Each row is a point. Before rounding, the points of a table are all equally far from one centre. They may lie mostly on one side of it. Where is the centre, to within rounding?
In the rows, 128 means zero.

Points (5 x 2)
[[161  88]
 [143  87]
 [188 117]
 [159  87]
 [113 135]]
Centre: [150 125]

Points (10 x 3)
[[149 112 175]
 [162 108 169]
 [151 136 174]
 [175 114 162]
 [164 112 171]
 [184 119 147]
 [180 107 130]
 [170 120 168]
 [162  89 144]
 [168 110 167]]
Centre: [147 124 138]

Points (12 x 6)
[[126  96 173 163  75 118]
 [123 118 185 147  68 112]
 [147 115 160 163 112 162]
 [151  95 188  87  85 116]
 [128 127 130 134  96 143]
 [138 125 162 112  87 154]
 [127  92 169 127  87 155]
 [140  55 183 133  96 100]
 [151 107 180 166  97 152]
 [129  80 176 122  76 132]
 [ 96  78 146 108 106 117]
 [130 135 196  88 110 146]]
Centre: [137 112 173 129 130 109]

Points (13 x 8)
[[117  99  94 133 142 191 131  87]
 [119 121 104 154 109 209 117 128]
 [103 107 114 141  60 147  84 146]
 [124 120 158 151 135 153 104  84]
 [110 111 115 144 115 214 126 127]
 [ 89 127 118 178 137 161 120  81]
 [103  77  79 176  99 139 127 132]
 [123 114  88 141 104 203 134 119]
 [ 58  67 117 120 101 165 121 114]
 [ 72 133  63 146 161 167 108 107]
 [ 86 139 147 185 133 165 130 142]
 [ 71 108 139 157 157 179  85 124]
 [127 105  86  76 101 150 154 133]]
Centre: [100 119 111 127 127 140 117 134]

Points (18 x 11)
[[ 81 137 100  76 139 167 122 137  87 104 147]
 [103 146  75  84 143 164 106 152  83 103 147]
 [ 88 129  84  99 148 176  98 166  80 113 159]
 [120 152  52 104 124 152 110 166  94 106 146]
 [103 137  98 106 107 175 123 172  76  93 142]
 [113 157  74  84 105 150 126 144  87 122 172]
 [ 81 152  88 104 140 181 131 163  89 117 159]
 [ 90 146  86  90 138 162 153 191 107 156 156]
 [106 122  89 101 125 160 121 173  61 115 182]
 [ 89 147  99 132 129 152 110 146 101  86 171]
 [ 88 144  78  94 147 156  98 172  75 118 139]
 [102 143  79 115 118 133 107 156 102  80 161]
 [ 97 124  63 107 109 125 128 150  67 106 167]
 [105 126  69  97 139 146 132 157  89  77 139]
 [101 142  80 131 146 167 111 148  82  95 170]
 [ 89 119  85  91 129 172 116 147  71 112 174]
 [ 77 139  74 108 116 157 137 168  83  99 148]
 [ 59 148  83 114 120 149 129 146  86 130 168]]
Centre: [118 116 103 121 131 139 127 147 105 141 138]

Points (16 x 12)
[[116 140 146 179 109 106 186 127 129  79 111  96]
 [ 70 149 112 118 117 108 194 113 170  70 153 113]
 [132  90 109 136 114  83 179 144 170  70 136  88]
 [114 117 126 148 139  62 165 126 152  96 157  87]
 [109 131 120 131 119  92 196 147 176 110 110 118]
 [124 131 146 162 121  87 183  96 127 101 128  88]
 [140 154 137 140  98 125 154 169 139  61 116  70]
 [117 116 110 169 127 121 175 138 165  80 119  64]
 [120 109 149 151 111  71 167 145 134  66 111  88]
 [ 77 166 131 122  88  86 153 160 127  62 126  89]
 [126 125 113 165 127 100 167 149 162  56 103  91]
 [133 146 106 125 109  88 171 168 157  61 134  74]
 [112 141  85 115  78  90 182 143 155  86 126  73]
 [130 128 108 148 117  97 176 155 175 117 119  85]
 [123 161 114 102 133 125 155 145 174  62 152  71]
 [132 107 144 132 128  92 182 146 177  74 119 101]]
Centre: [110 123 115 121 114 124 148 131 126  89 137 112]

Points (24 x 18)
[[141 142 110  83  95 187 118  53 130  86 138 136 147  97 128 164 100 139]
 [149 130 112  96 104 168 124  43 119 104 170 158 158 119 134 146 116 117]
 [120 134 130  80  90 190 138  48 103 136 148 150 167  89 130 158 128  92]
 [118 136  95  99  92 183 123  59 118 115 131 150 183 109 123 185  99 109]
 [160 162 102  83  97 165 115  50 101 141 150 146 144 110 125 133 112 118]
 [110 136 113  67 111 189 125  65 118 114 127 173 152 123 132 187  92 114]
 [170 115 125  82  82 190 132  81  83 141 154 148 158 145 141 170 110 125]
 [135 133 111 105  83 169 123  69 115 105 159 145 194 120 118 182  96 116]
 [129 137 147  83  54 191 118  70 107 118 118 136 156 117 139 185  84 117]
 [118 116 104  83  74 178 128  64 119 108 132 143 150 100 136 187 143 116]
 [119 154 119 100  75 189 145  47  97 102 139 139 169 119 118 153 100 125]
 [132 136  89 123  85 198 136  64 107 108 151 148 162 115 127 166 113 113]
 [132 164 124  63  87 163 147  59 103 143 156 141 162 119 107 160 129 109]
 [127 138 123 115  82 190 100  63  88 145 164 160 167 108 130 156 116 114]
 [142 146 129  98  84 196 144  66  94 116 152 152 169 130 133 177 112 111]
 [150 131 100  94  84 146 118  69 121 134 143 157 162 109 140 190 100 108]
 [114 133 111  71  73 179 109  50 100 114 154 125 145  99 143 160 130 109]
 [133 135 113 112 114 161 153  70 123 113 144 159 123  85 111 168  83 138]
 [125 121 114 110  65 191 120  64 113 116 133 148 181 117 134 181  91  97]
 [143 141 129  95  62 155 130  57 110 113 173 138 170 107 131 151 130 133]
 [133 151  90 102 105 165 111  76  99 128 143 143 166 140  91 170  93  97]
 [137 134 109  73 103 167  95  46 103 127 133 150 160 131 130 161 134 105]
 [118 109 105  99  93 177 106  51  92 126 160 137 130 127 150 165  89 139]
 [106 125  94  98  93 171  90  62 120 129 153 150 155 109 119 178 137 121]]
Centre: [116 119 130  92 101 166 128 113 126 135 129 127 152 121 130 128 106 122]

Points (24 x 20)
[[156 135 179 127 137 120 164 125 146 163 101 144 104 160 181 175 157 132
   84 160]
 [162 135 159 125  87 131 192 118 151 148 104 143 120 158 149 173 143 123
   46 166]
 [178 142 148 143 105 131 165 110 128 141 109 104 117 170 175 192 159 158
  102 142]
 [183 160 167 128 102 100 174 119 132 128 131 143  98 171 138 187 162 136
   67 165]
 [153 135 162 145 124 135 174 144 140 162 132 146 118 203 150 175 148 120
   62 160]
 [183 141 163 176 116 107 158 112 143 150 115 121  93 174 142 171 145 150
   88 170]
 [186 142 130 129 127 112 178 116 132 151 136 120 124 163 177 198 143 135
   72 172]
 [154 126 161 148 117 126 179 100 154 157 108 135 105 140 169 154 157 160
   67 155]
 [164 148 179 138 125 120 161 113 127 160 120 134 102 176 185 167 169 151
   69 154]
 [174 176 175 137 113 101 149 143 145 156 124 148 100 168 174 174 167 144
   62 178]
 [161 152 177 143 135 119 189 147 149 155 110 167  90 160 140 169 143 155
   78 148]
 [163 193 165 150 131 114 151 120 159 125 110 149 115 147 140 186 163 137
   97 147]
 [192 164 173 138 103 118 186 101 134 153 117 142 117 140 184 174 152 151
   95 165]
 [188 135 142 150 108 128 179 139 150 173 104 154 113 150 164 181 163 129
   90 155]
 [176 168 143 101 125 107 196 113 103 179 111 139 118 133 156 176 155 139
   61 156]
 [173 151 187 167 128 151 180 115 144 148 138 148 109 171 151 146 138 150
   80 151]
 [178 167 156 164 108 133 152 131 150 159 133 143  92 148 156 155 176 125
   78 180]
 [161 162 161 143 129 139 172 112 133 138 121 122 105 178 192 183 146 144
   82 144]
 [148 161 168 153 110 128 178 143 146 122 127 115  93 163 176 176 142 155
   58 171]
 [194 172 193 137 117 117 167 122 145 149 122 169 121 155 147 176 146 139
   71 170]
 [147 159 153 142 111 112 155 110 139 146 130 147  88 156 189 195 160 129
   90 148]
 [165 162 162 154 124 101 168 129 137 141  98 114 121 167 169 177 151 128
   36 152]
 [156 177 146 165 128  90 173 136 128 124 127 118 115 175 148 185 150 144
   46 166]
 [145 148 155 134 141 106 162  88 130 144 132 141 157 171 163 186 163 127
   83 154]]
Centre: [148 157 142 134 101 112 145 143 110 146 125 138 135 144 147 141 120 141
  93 150]

Points (29 x 24)
[[145 143 163  53 134 122 117 153 140 151 119 151 129 125 103 107 151 149
  112 140 145 188 112 161]
 [123 150 134  47 172 125 129 157 149 140 154 169  95 126 146 136 120 154
   98 139 197 141 123 176]
 [124 112 161  30 111 146 145 149 174 131 147 146 117 111 111  94 132 116
  134 137 159 185 149 124]
 [118 153 153  33 121  92 165 194 146 130 145 151 139 146 118 114  79 141
  113 131 150 119 128 177]
 [122 160 145  31 132 112 149 173 160 192 107 145 124 141 123  82  87 131
   95 122 119 136 120 157]
 [127 172 161  42 105 118 123 136 176 158 133 156 104 138 143  79 124 106
  128 108 148 136 127 199]
 [116 151 151  63 133  85 125 175 153 149 127 158  95  99 135 117 106 124
  119 111 116 148 115 178]
 [117 145 138  23 145 124 146 156 151 166 148 157  67 107 142  95  85 104
  141 130 150 144 109 134]
 [ 92 154 147  36 134 118 146 159 154 128  95 125 127 114 150 132 109 141
  138 122  97 139  94 171]
 [129 154 149  20 156 123 120 149 128 175 121 143  81 157 119  97  71 100
  119 147 160 155 127 170]
 [102 139 105  37 143  88 129 162 160 147 154 143  95 137 144 137  88 154
   98 131 155 146 115 159]
 [114 149 126  67 134 106  78 189 175 156 101 134  97 101 103 114  89  85
   97 114 159 136 111 147]
 [120 161 119   7 163 128 167 199 163 144 130 137  93 127 160 144  90 127
  107 152 154 158 122 165]
 [139 144 136  24 162  97 131 163 182 159 137 151  85 143 130 115 138 123
  120 164 134 159 120 160]
 [105 124 155  35 140 102 167 184 147 129 107 121 117 126 143 107  99 120
   74 141 145 129 122 161]
 [112 146 114  45 140 116 128 182 108 161  95 111 116 147 138 132 106 142
  143 120 123 160  69 155]
 [120 140 133  35 109 136 159 202 134 165 154 160  80 114 138 120  88 128
  128 110 161 172 105 153]
 [117 174 110  47 109 146 116 223 167 166 135 109  82 102 112 110 109 121
  112 110 136 141 130 179]
 [137 149 104  63 147 141 126 172 171 132 118 124 129  88 103  91 100 134
   94 140 142 158 130 184]
 [139 144 147  60 115  99 149 171 131 164 100 143  88 121 105  95 105 126
  128 141 145 169  87 156]
 [130 150 154  25 118 121 121 142 140 162 150 170  96 128 119 113 132  99
  108 168 140 155 135 169]
 [126 179 145  30 151 105 128 130 171 149 113 143 124 111  99 107 131 144
  121 133 135 158 101 132]
 [108 101 142  77 117 131 126 131 167 165 120 173  97 115 136 167 135 141
  153 106 149 121 148 152]
 [115 126 147  40 108  96 130 158 174 146 106 172 116 133 142 113 147 119
  103 149 134 170 131 179]
 [125 121 109  28 128 110 143 180 164 185 109 160 117 118 135  84 122 157
  116 113 151 149 109 142]
 [108 144 108  60 149 104 135 154 163 146  85 130 100 135 122 125  91 142
  157 112 106 185 115 170]
 [132 127 145  67 138  94 140 144 141 171 118 144  98 125 151 104 111 132
  114 120 133 162 123 187]
 [122 151 169  12 117 127 115 153 170 161 114 112  72 110 119 124 110 152
  122 141 149 145 135 162]
 [109 150 117  57 174 137 116 177 144 158 103 159 149 104 110 120 125 136
   97  87 124 166 129 162]]
Centre: [127 157 122  61 127 150 129 171 150 129 107 142 110 155 131 126 118 115
 132 120 155 132 141 136]
